Each row is a point. The points of each table are mixes of a few directions, plus a little noise. How many directions does each table use, and how many do they share? Where both have some left over, give the other angles between the two spaces (their principal angles), to ten degrees, smallest first.

First, 5 rows:
[[-1.1  7.0  3.7]
 [ 0.8 -4.9 -2.6]
 [ 0.6 -3.1 -1.6]
 [-0.9  6.4  3.4]
 [ 0.8 -5.4 -2.8]]
Second (7 x 3):
[[-2.5  0.7 -1.1]
 [ 5.2 -1.4  2.5]
 [-4.7  1.9 -3.5]
 [ 8.9 -2.4  3.8]
 [-9.1  0.6 -0.6]
 [ 0.1  1.3 -2.1]
 [ 2.4 -0.8  1.0]]
Directions: first 1, second 2, shared 0; angles 80

First (9 x 8):
[[ 1.0  2.8 -7.8  4.8 -6.2 -3.9 -2.6 -0.6]
 [-7.0  1.9  1.5  4.6  2.4 -7.0  3.0  0.5]
 [ 2.2  1.8 -2.8 -1.8 -1.2  0.6 -3.0  0.0]
 [ 0.6 -6.8  4.7 -1.8 -0.8  8.2 -0.7  2.0]
 [-1.9  0.0  5.0 -6.1  8.8 -0.2  1.4  1.3]
 [ 1.4 -2.8  0.5 -3.2  2.5  2.1 -0.7  1.5]
 [ 0.7  7.9  3.1  1.0 -4.9  1.8  0.3 -5.3]
 [-4.2 -0.7 -1.0  2.6  2.6 -5.3  1.4  1.7]
 [ 7.1 -4.0 -3.1 -0.3 -3.5  3.7  0.9 -1.0]]
Second, 7 rows:
[[ 1.8  0.0  2.3  0.5  0.8  0.2 -1.3 -3.5]
 [-6.3 -3.0 -7.1  4.3 -0.4 -5.7 -6.1  6.3]
 [-5.7 -2.9 -6.3  4.2 -0.2 -5.5 -6.1  5.4]
 [-0.1 -0.4  0.0  0.8  0.2 -0.7 -1.3 -0.6]
 [ 4.6  1.8  5.2 -2.3  0.5  3.5  3.2 -5.2]
 [ 2.5  1.9  2.5 -3.1 -0.3  3.5  4.9 -1.1]
 [ 3.2  2.7  3.4 -4.3 -0.6  4.7  6.7 -1.2]]
Directions: first 5, second 2, shared 1; angles 80

First, 10 rows:
[[ 5.7  9.2 -6.9 -0.8  0.0  9.1  1.6 -7.1  0.9 -7.6  4.1]
 [-3.4 -1.8  0.2  0.5 -0.7 -0.1 -0.6  4.6 -3.0  3.8 -1.8]
 [ 0.5 -4.1  4.0  0.1 -0.2 -1.8  5.1 -2.4  7.0 -6.2  3.6]
 [-3.9 -5.0  1.2  0.5 -0.4 -9.4  1.7  5.3  1.6  0.3  0.5]
 [-4.0  0.2 -3.4  0.4 -1.2  1.2  0.0  5.9 -4.2  2.8 -1.2]
 [-0.8  0.8 -0.6  0.3  0.4 -1.8 -4.4  2.7 -4.5  5.8 -3.0]
 [-0.9 -3.7  4.4  0.2  0.0  0.3 -0.7  0.4  0.1  3.0 -1.9]
 [ 3.7  2.0  0.7 -0.4  0.3  4.3  0.6 -5.3  2.1 -2.9  1.0]
 [ 7.3  7.5 -2.8 -1.0  1.8  2.7 -2.2 -8.6  1.4 -3.9  2.0]
 [-3.5 -4.7  3.7  0.5 -0.2 -5.1 -1.6  4.8 -1.5  5.5 -2.7]]
Second:
[[ 1.9  2.1 -0.4 -7.8 -0.8 -0.3  5.1  0.8  4.8  5.4  2.4]
 [ 1.2  1.4 -0.3 -5.6 -0.6 -0.2  3.5  0.6  3.4  3.8  1.6]
 [ 0.3  0.3 -0.1 -1.1 -0.1  0.0  0.8  0.2  0.6  0.8  0.3]
 [-0.8 -0.8  0.1  3.2  0.4  0.3 -2.3 -0.3 -2.2 -2.5 -1.0]
 [ 1.1  1.3 -0.3 -4.9 -0.6 -0.2  3.5  0.5  3.0  3.5  1.6]
 [ 0.0  0.1  0.0  0.0 -0.2  0.0  0.0  0.1 -0.1  0.2 -0.2]
 [ 1.9  2.2 -0.4 -8.2 -0.9 -0.4  5.4  0.9  5.2  5.5  2.6]
 [ 1.8  2.1 -0.7 -7.7 -0.8 -0.4  5.1  0.7  4.9  5.4  2.2]
 [-1.5 -1.7  0.4  7.1  0.7  0.2 -4.6 -0.7 -4.3 -4.8 -2.2]
 [-2.5 -3.0  0.6 11.1  1.1  0.3 -7.5 -1.2 -7.0 -7.6 -3.4]
 [-3.1 -3.6  0.9 13.9  1.5  1.0 -9.4 -1.5 -8.7 -9.7 -4.2]]
Directions: first 4, second 1, shared 0; angles 80
